Rows are points. A path goes straight from each point to the next, and from the last back to the first. The post is the endless flat space through its rows: a point in 2 columns, a line in 3, a plane in 4, and so on, so that a path can go around it. How many times does the path go around the post? Going back the other way cancels.
In the rows, 128 means zero.

Post (2 x 3)
[[114 139 111]
 [176 115 138]]
Path (27 x 3)
[[164 167 151]
 [108 129 150]
 [172  85 151]
 [ 89  98  88]
 [200 107 134]
 [ 80 169  91]
 [175 154 163]
 [180 118 185]
 [118 106 122]
 [ 62 116  61]
 [197 107 126]
 [111 159 104]
 [156 141 143]
 [152 144 132]
 [180 142 100]
 [ 53 147  62]
 [100  99 102]
 [ 78 135 117]
 [159 140 151]
 [209 156 138]
 [173 149 100]
 [155  98  89]
 [136  77 134]
 [141 106 146]
 [106 156 139]
 [136 177 115]
 [180 153 117]]
Times around: 0

Post (3 x 4)
[[122 127 116 115]
 [128 145 121 121]
 [137  98 156 161]]
Path (28 x 4)
[[141 153 164 172]
 [126 189 104 126]
 [123  98 112 150]
 [ 94 147 111 130]
 [122 112 153 121]
 [150 134 166 133]
 [138 130 114 129]
 [122 137  90 140]
 [116 179 109 122]
 [116 100 175 122]
 [152 148 156 131]
 [140  39 116 143]
 [120 149  71 121]
 [100 136  99 111]
 [111 103 132 111]
 [142 143 135  89]
 [175 131 148 150]
 [159 192 164 142]
 [ 96  93 146 128]
 [ 98  94 108 150]
 [112  68 105 120]
 [157 127 127 126]
 [136 135 164 125]
 [121 154 171 148]
 [113  82 122 152]
 [143  90  99 136]
 [127   7 127 121]
 [124 113 138 117]]
Times around: 0

Post (5 x 6)
[[115 110 124 123 152 141]
 [134 150 152 115 191 150]
 [123 100 102 102 111 176]
 [104 133 103 170  77  75]
 [144 118 137 145 115 110]]
Path (31 x 6)
[[149 121 172 158 114 109]
 [118 132 161 148 159  74]
 [ 77 169 107  97 158 113]
 [132  77 103 111 171 143]
 [138 145 124 159 158 137]
 [108 102 126 154 110 128]
 [ 95 114 144 152 124 101]
 [ 99 169 135  83 146 126]
 [ 84 143 143 107 137 161]
 [137 132 128 131 101 192]
 [181  74 128 226   7  28]
 [140  98  96 119 106 143]
 [108 116  93 109  71 104]
 [153  77 148 108 120 155]
 [ 94 110 107 178  49 120]
 [130 108 133 189 173 115]
 [165 124 111 128 143 152]
 [ 80 128  67 137  79 106]
 [112 122 125 115  96 104]
 [ 91 123 141 168  95  88]
 [117  79 149 152 135 110]
 [129 143 137  91 150 182]
 [ 95 148 120 110 168 123]
 [163 138 130 103 172 166]
 [ 96 164 101 148 187 140]
 [102  79 129 200 103  92]
 [ 86 142 137 152 124  89]
 [110 148  95  84  56 143]
 [127 118 108 128 102 106]
 [122 156 117 151 135 108]
 [145 104 117 204  85  90]]
Times around: 1
